Each row is a point. The last column is the point's height on a tilted bowl or saddle (a function of degree 2), plus a little noise. Count its main directions that bend up, bend down and stay straight.
In the rows, zero is written as 128.

Points (15 x 4):
[[122 150 115 127]
 [111 121 153 143]
 [124 175 110  97]
 [122 179 173  95]
 [184  88  77  45]
 [153 166 167 107]
 [150 115 125 119]
 [110 153 190 115]
 [ 93 140 124 153]
 [137 105 117 130]
 [164 177 224 118]
 [115  81 119 146]
 [140 194 122  61]
 [152 114 120 117]
 [101 121 138 155]]
Directions: 1 up, 2 down, 0 straight

Points, 24 rows:
[[131 149 112 161 115]
 [ 73 113 137 124 175]
 [123 152  85 131 133]
 [ 63 139  84 101 180]
 [100 134 116 121 138]
 [151 177 115 174 111]
 [120 132 141 151 128]
 [112 177  99 128 116]
 [131 123 130 124 130]
 [125 101 181  20  27]
 [172  86  90 127 182]
 [152 126 131  80 111]
 [121 125 143  75 110]
 [113 142 115  90 128]
 [175 124  92 141 169]
 [ 98 138  78  75 160]
 [139  94 161 136 136]
 [146 183 128 144 119]
 [137  75  81 136 176]
 [110 182  54 127 132]
 [132 173 171 102 118]
 [101 132 148  44  98]
 [147 130 155 109 120]
 [181 150 185 136 152]]
Directions: 2 up, 1 down, 1 straight

Points:
[[ 99 152 114 164 135 103 142]
 [ 86 157 125 125 172 110 125]
 [170  97 141  97 132 130  66]
 [158 143 181  82  81 249 186]
 [169 178 107 146 109 100 147]
 [124 135  63 104  83 140 113]
 [ 96 118  96 115 142  68 127]
 [179 127 118 112 205 128 140]
 [108 106 179 116 112 113 110]
 [117 141 175  82 136 125  88]
 [109 110 132  85 150 114  75]
 [ 99 130 152 118 102 102 114]
 [161 129 175 112 122 149 104]
 [162 188 103 149  93 188 200]
 [138  95 183 134 188 114 128]
 [137 145 131 173 154  99 152]
 [108  90 123 139 167 101 139]
 [ 83  63  90 102 155  64 127]
 [175 178 113 195 159 138 174]
 [163 120 180 117  94 120  67]
 [115 144  97 141 147 110 138]
 [132 147 138  78 130 128  87]
 [165 120 117 160 101 124 117]
 [109 151 179 151 124 137 162]
 [194 147 118  92 107  71  94]
 [153 117 124 123 106 147 107]
 [166 179 106 123 127 156 183]
 [124 130 114  75 135 162  84]
 [144 135 167 126 108 113 103]
 [125 144 179 144 164 118 152]
 [115 112  95 113 144 111 113]
 [144 121 135  87 166 164  96]
 [104 146  89  82 161 167  91]
 [165  91 154 120 116 123  71]
 [117 149 162  63 158 169  99]
 [129 115 158 149 153 124 138]
 [ 67  92  32 119 103 105  91]
 [137 156 138 124 107 173 154]
 [164 156 135  93 141  97 103]
 [183 104 127 161 156 162 117]
 [103 129 142 182 135 159 152]
 [124 149  93 123 134 186 145]
 [122 120 144 141 114 114 124]]
Directions: 2 up, 3 down, 1 straight

Points, 40 rows:
[[148 146 140  95  83 155 146]
 [128 137 129 183 113 114 139]
 [186 172  55 210 117 127 173]
 [ 89 126 166 105 155 129 129]
 [139  84  95 141  88 182 196]
 [132  97 121  89 176 129 142]
 [148 102 127  89 111 124 145]
 [129 140 148 137  85  83 135]
 [128 109 182  74 131 156 157]
 [179  79 110 102  77  91 180]
 [128 173 155 154  70  99 144]
 [143 104 106 179  88 115 162]
 [144 140  69 108 136 153 141]
 [157  95 152 115 183 118 138]
 [143 106 131 161 139 106 134]
 [130 124  58 153 191  77 161]
 [124  91  89 132  64  82 176]
 [133 110 128 146 143 129 132]
 [171 120 121 158 148  97 133]
 [ 59 127 118 143 160  83 144]
 [119 134  87 189 124 141 152]
 [124 123  98  48  88 125 165]
 [134 120  91 119 146 138 134]
 [117 130  80 209 107  84 170]
 [137 148 130 121 153 142 118]
 [106 157 155 180  67 156 174]
 [ 95  75 174 103 137  69 148]
 [134 177 105 131  44 137 155]
 [ 69  92 140 156 151 109 154]
 [107  82 102  77  44 155 220]
 [107 103 155 128  64 102 162]
 [204 114 129 202 149 144 177]
 [144 133 129 108 160 105 118]
 [170  90 161 126 106 119 155]
 [ 73  85 156 136  92 115 172]
 [147 109 118 114  57 149 173]
 [154 129 135 172 117 153 146]
 [148  89 158 163 127 168 172]
 [165 119 143 104 157  89 127]
 [106 108 134 134 143 121 131]]
Directions: 6 up, 0 down, 0 straight

Points:
[[139  91  85 112 171 168 161  81  98]
 [118 140 104 131 138 131 100 115 152]
 [ 76  93  99  75 166 145 115 164 144]
 [161 107 178  54  99  87  98 168 138]
 [152 121  53 115 187 183 197  87 104]
 [131 129  76 106 122 161  83 117 177]
 [108 151 182  60 100 129  72 165 194]
 [119  92 167 111 135  99 118 141 143]
 [167 139  83  79 126 120 121 156 129]
 [180  98 150 124 105 113  47 116 149]
 [173  78  99 112  84 144 166 131  98]
 [151 205 149 114  71 153 175  94 169]
 [ 95 166  96 138 109 147 147 111 171]
 [183 187 133 167 168 151 101 119 151]
 [115 155  93 157 138 121 212 150 171]
 [ 84 133 162 145 105 151  86  73 184]
 [122 147  73 119 108  86 138 121 173]
 [116 102 128 100  74 148 142 167 112]
 [ 89 181 142 154 107 172 143 121 160]
 [122 173  77  98 130 105  99 150 171]
 [100 157 100  75  99 149 110  73 190]
 [149 135 114 148  94 110 160 113 157]
 [118 127 191 112 104 197 109 120 191]
 [ 79 104 183  72 118 120  79  92 200]
 [154 146 112 147  80 105 120 130 156]
 [160 134 156 186 155 142 178  99 107]
 [ 66 166 157 112 102 159  98 144 166]
 [102 174 169 102 138 106 137 142 178]
 [ 85 172 158 100 142 165 101 168 184]
 [144 178 114 142 148  99 136 145 163]
 [ 99 145 121  88 137 157 109  39 180]
 [144  89 105 154 138 143 141 102 112]
 [111 144 124 116 121 133 201 170 142]
 [193 131 148 103 141  97  89 131 137]
 [ 78 113 149 146 140 121 102 114 133]
 [ 83 147 121 109 146 163 135 193 161]
 [136  50 148 148  89 114 146 127 104]
 [141 140 130 147 156 182 163 101 124]
 [ 99 159  83 109 145 116 147  88 153]
 [110 102 149 125 138 151 127 139 132]
 [156 132 179 181 150 170  38 145 144]
 [146 136 110  86 110  35 161 146 149]
 [213 119  98 105 151 109  94 159  97]
 [124 137 149 126  83 119 110 137 154]
 [168 137 165 112 140 136 151  55 135]
 [147 116  88 136 141  93 124 107 133]
 [147  87  75  94  71 164 138 153 117]
 [100  43 117 111 170 139 111  83  87]
 [140 145 150 159 113  94 111 104 171]
 [ 70 131 107 121 169 161 130 122 128]
 [134 123 105 191  84 205 102 160 118]
 [182 147 100 177  60 115  97 120 160]
 [157  81 131  91 113 143 133 184  99]
 [141 103 122 155  95 133 135 126 130]
 [110 138 130 135 162 163 179  58 101]
 [152 130 111 146 112 107 109 103 156]
 [110 182 100  87 172 171  98  96 177]
 [166 135  87 161 137 114 123 130 136]
 [ 93 106 151 128 125 113 171 135 136]
 [189 142 123 178 182 124  91  64 108]
 [ 73 158 146  46 156 108 118 156 173]
 [ 77 103 160 187 152 135 144 202 117]
 [140  85 148 159 105 160  80 138 118]]
Directions: 3 up, 3 down, 2 straight
